Every row gives one point. The window is the flat piece filled in between its corners: a triangle in 3 columns, a solid with four corners in 4, and so on. A path goes straight from each point to the next, and from the last back to the first. List the points from which the path goes on through the window.

Window:
[[-20, 27, 51],
[17, -1, -46],
[15, 3, 15]]
Path:
(1): [-22, -20, -54]
(2): [-13, -30, -11]
(3): [59, 19, -57]
(4): [44, 18, -25]
(5): [-40, -5, -21]
(6): [5, -28, 7]
(7): [11, 23, 25]
(8): [40, 16, -26]
Through the window after points: 6, 8

Window:
[[42, 63, 8, 29],
[-48, -26, -1, -26],
[9, -5, -10, -22],
[5, -9, -36, 12]]
Path:
(1): [-11, -53, 11, 1]
(2): [49, 5, 0, 21]
(3): [1, 27, -39, 16]
(4): [29, 55, -6, 13]
(5): [40, 44, 12, 36]
(6): [-30, -11, 42, -6]
(7): [-20, -21, -57, -38]
(8): [-9, 37, -7, -35]
(9): [-17, -9, 12, 7]
(10): [33, -14, -9, -10]
(11): [11, 25, -15, -6]
(12): [44, 55, -28, 1]
(13): [40, 45, 26, 46]
(14): [1, 23, 24, 27]
(15): [-20, -14, -61, -36]
(16): [-39, 23, -22, -44]
Through the window after points: 4, 6, 16

Window:
[[-8, -18, -5, 0, -24, 4, -7, 16],
[-14, 21, 27, 11, -10, 24, 20, 24],
[-8, -5, 62, 17, 42, -95, 8, 62],
[-7, 15, -26, -22, -4, -8, 45, -29],
[-18, 3, -11, 5, 10, 18, -25, -10],
[4, -4, 15, -26, 2, 41, -10, 14],
[-1, -12, 41, 6, -16, 37, 1, -13],
[28, 14, 6, 8, -14, 27, -4, -1]]
Path:
(1): [-7, 20, 27, -15, -21, 7, -7, 5]
(2): [5, 23, 30, 0, -15, -7, 12, 7]
(3): [-8, -37, -15, -18, 5, 41, 38, -6]
(4): [9, -29, -4, 22, 9, 36, -10, -2]
(5): [-12, 30, 36, -12, -20, 3, 8, 9]
(6): [-7, 7, 33, -3, 4, -45, -16, 29]
(7): [-1, -26, 48, 29, 42, -22, 63, 24]
(8): [26, -32, 26, 18, 40, -26, 23, 39]
(9): [-23, 17, 44, 3, 5, -48, 2, 25]
(10): [-26, 28, 8, -33, -14, -40, 24, -21]
(11): [9, -33, 7, 33, 23, 41, -12, 38]
(12): [17, -4, 37, 12, 26, 30, 33, 33]
(13): [-28, 20, 11, 2, -31, 14, -6, 0]
(14): [6, 8, 21, -11, 1, -1, -23, 21]
(15): [-17, -5, -2, 3, 11, 27, 29, 5]
(16): [11, -42, -15, 4, 34, 17, 12, -11]
Through the window after points: 4, 6, 8, 12

Window:
[[-5, 12, -16, -11, -23, 95, 19, -14, -64, 48, 42],
[-28, 35, -12, -3, 30, -47, -15, 23, 16, 17, 43],
[-3, 5, -1, 15, 64, -2, -24, 31, 42, 16, -1],
[-54, -13, 19, 3, -35, 70, 24, -13, -53, -12, 28],
[3, -27, 32, 0, 32, -6, 9, 50, -29, 27, 15],
[-3, 11, -16, -27, 14, -29, -2, 31, 4, -8, -22],
[-21, -33, 5, 13, -5, -11, 0, 45, 19, 54, -9],
[-15, 18, 41, -9, -27, 65, 14, -52, -56, 43, 16],
[9, -5, 1, 2, 10, -18, -63, 34, 8, 13, 18],
[0, 19, -14, 48, 13, -30, -5, 24, -12, 1, -3],
[27, 17, -8, 8, 5, -37, 7, 13, 44, -19, 39]]
Path:
(1): [6, -9, -29, 2, 13, -1, -8, -2, 10, 7, 21]
(2): [-34, -23, -4, -3, 16, 12, -13, -16, -5, 25, 30]
(3): [1, 33, -2, 2, -9, 2, 0, 22, -8, 11, 2]
(4): [-5, 20, 8, -6, -9, 6, 8, 19, -1, 7, 12]
(5): [-9, -23, -39, 5, 27, 5, -41, -18, -14, 10, 20]
(6): [-28, -10, -29, 6, 9, -12, 13, -29, -17, 28, 67]
(7): [14, 28, 24, 5, -17, 72, -4, 49, -41, 8, -38]
(8): [-28, 48, 26, 10, -3, 7, 0, 24, -12, 16, 24]
Through the window after points: 6
